Rows are points. Each copy is the shape, with its points in the same order, turned, moved and blurred by noise. Some copies are also mirrored. Which?
(in the rows, 128 means zero)

Shape (8 x 3)
[[157 154  76]
 [119 105 171]
 [167 176 115]
 [178 189 163]
 [133  93 116]
 [120 124 177]
 [115  95 121]
 [ 87 165  89]]
Copy 1 (8 x 3)
[[143 139  63]
 [116 119 180]
 [166 165  99]
 [178 201 139]
 [132  88 129]
 [124 127 181]
 [116  85 139]
 [ 88 147  87]]
Copy 1 is: only turned
Copy 2 (8 x 3)
[[172 174  91]
 [122  99 159]
 [179 176 133]
 [183 175 187]
 [142 102 105]
 [120 111 170]
 [118 105 112]
 [100 185 100]]
Copy 2 is: only turned
Copy 3 (8 x 3)
[[150 196 167]
 [128 102  95]
 [185 181 128]
 [215 162 101]
 [120 129 147]
 [143 115  93]
 [103 125 138]
 [ 97 202 113]]
Copy 3 is: mirrored
Copy 4 (8 x 3)
[[185 132  87]
 [ 99 111 154]
 [184 160 125]
 [175 180 167]
 [131  87 113]
 [109 131 157]
 [111  97 113]
 [121 165  63]]
Copy 4 is: only turned

Shape (10 x 4)
[[ 86 127 167 103]
 [ 96 135 134 103]
 [164 124 150 143]
 [195 127  98  92]
 [156 141 113 145]
 [ 73 138 119 140]
 [112 127 126 173]
 [125 135 145 152]
 [ 80  96 123 166]
 [241  99 103 109]]
Copy 1 (10 x 4)
[[ 95 131  70 102]
 [ 84 135 104 118]
 [166 147 121 122]
 [148 137 190  97]
 [142 150 146 143]
 [ 81 129  94 162]
 [130 134 102 173]
 [136 148  99 145]
 [114  96  83 175]
 [197 124 205  91]]
Copy 1 is: mirrored
Copy 2 (10 x 4)
[[ 75 106 141  98]
 [103 127 140  99]
 [114 108  87 151]
 [161 144  57 116]
 [141 140 109 158]
 [114 125 183 126]
 [126 109 144 170]
 [111 117 124 161]
 [125  90 166 144]
 [178 119  10 133]]
Copy 2 is: mirrored
Copy 3 (10 x 4)
[[ 93 138 171  69]
 [101 121 144  74]
 [165 124 166 115]
 [199 108 109  79]
 [155  98 133 123]
 [ 73 116 134 113]
 [111 119 145 146]
 [125 115 165 123]
 [ 85 155 137 142]
 [249 127 111 100]]
Copy 3 is: mirrored

Shape (9 x 6)
[[128  95 191  46 170 157]
 [136 145 129  97 104 141]
 [180  90 124 162  68  81]
 [186 130 144 126 104 138]
 [128 156 152 123 131  71]
 [112 124  52 140  38 167]
 [109 140 155 121 151 133]
 [148 124  94 135 143 103]
 [111 133 188 109 156 165]]
Copy 1 (9 x 6)
[[ 98 166 152  23 136 101]
 [144 158 140 115  90 149]
 [179 140  76 155  71  81]
 [165 191 103 122 118 120]
 [169 131 170 132  88  94]
 [125 131  64 157  61 207]
 [110 140 173 112 127 118]
 [173  97 130 129 124 132]
 [ 98 176 167  96 138 106]]
Copy 1 is: mirrored
Copy 2 (9 x 6)
[[181 151 184  34  95 171]
 [117 132 121  95 133 171]
 [141  52 109 144 150 108]
 [153 107 134 133 149 171]
 [ 98 132 169 106 152 108]
 [ 88 105  21 128 108 170]
 [121 157 160 105  99 140]
 [140 150 109 125 144 107]
 [137 155 182  94  77 174]]
Copy 2 is: mirrored

Shape (10 x 6)
[[152 131  86 172  99 160]
 [ 78 136 111 102 179 137]
 [ 95  61 149 145  88 105]
 [122 136  39 131 113 159]
 [171 172 153  79 113  71]
 [145 124 142 111 153 167]
 [119  86 143 134 144 104]
 [116 111 215  88 117 108]
 [120 149 155 164 136 139]
 [ 88 106 111 147 126  47]]
Copy 1 (10 x 6)
[[164 164 118 145  99 189]
 [ 80 138  84 123 171 135]
 [136 101 183 197 116 127]
 [133 144  81 115  78 179]
 [161 204 142  97 140  47]
 [122 157 144  92 162 153]
 [149 114 138 159 153 117]
 [108 158 204 146 171  75]
 [131 190 139 166 159 149]
 [147 115  96 202 122  75]]
Copy 1 is: only turned
Copy 2 (10 x 6)
[[140 114  83  99  96 148]
 [ 62 109 110 140 175 105]
 [112  65 148 164  66 111]
 [103 110  59  64 116 104]
 [155 183 185 114 147  90]
 [113 101 133 112 166 158]
 [125  85 140 170 129 101]
 [111 108 228 158 133 132]
 [109 132 124 162 125 162]
 [117 121 119 188  95  55]]
Copy 2 is: only turned
Copy 3 (10 x 6)
[[151 146 126 143 118 184]
 [ 90 157  99  89 164  99]
 [ 98 109 142 149  64  97]
 [161 159  72 104 123 169]
 [170 142 211  63 134  94]
 [ 87 127 148  88 152 153]
 [102 102 146 135 124  97]
 [ 69 123 202  88 100  82]
 [ 98 168 168 143 142 135]
 [149 140 132 150 111  50]]
Copy 3 is: only turned

Shape (13 x 8)
[[108 121 102 118 131 141  88 102]
 [167 115 111 109 144 106 115  91]
 [ 95 114 134  83  99 111 106  98]
 [151  68 139 101  97 104  97 108]
 [185 128 174 188 170 165 171 134]
 [175 134 181 216 148 175 169 179]
 [119 121 137 111 112 103 135  88]
 [133 139 182 137 210 117 161 168]
 [118 169  89 124 105 147 125 127]
 [218 174 183 176 136 155 148 184]
 [162 131 171 185 143  96  95 123]
 [121 167 151 121 118 150 139  83]
 [107 146 131  76 118 171  80  84]]
Copy 1 (13 x 8)
[[115 157 104 153  77 119 120 146]
 [114 137  84 150 125 103 158 157]
 [ 62 150 106 145 118 158 117 128]
 [ 98 145  79 141 165 105 103 129]
 [211 107 124 123 124  93 183  85]
 [227  95 158  93 125  91 163  76]
 [ 89 145 119 153 128 142 151 133]
 [188 133  95  63 127 166 193 114]
 [103 109 147 139  60 131 136 156]
 [177  59 144  59 115  60 177 102]
 [145 167 139  90 130  78 162 117]
 [ 94 113 135 148  83 134 174 100]
 [ 68 135  82 147  57 131 133 105]]
Copy 1 is: only turned
Copy 2 (13 x 8)
[[ 79 146 133 103  90 125 107 109]
 [139 148  98  66 103 112 111 112]
 [114 183 154  99 126 152 124 112]
 [153 168 119  98 106 173  82 109]
 [167  70  55 157 104  83 137  76]
 [167  66  61 213  98  82 130  97]
 [129 150 123  99 137 142 135 112]
 [166 100 130 148 145  32 103  86]
 [ 94 146 132 122  78 108 163 145]
 [190 125  42 197  78  51 138 112]
 [131 137  47 143 140 101  83 117]
 [108 153 112 126 121 113 173  81]
 [ 77 196 144 107  76 125 135  69]]
Copy 2 is: mirrored
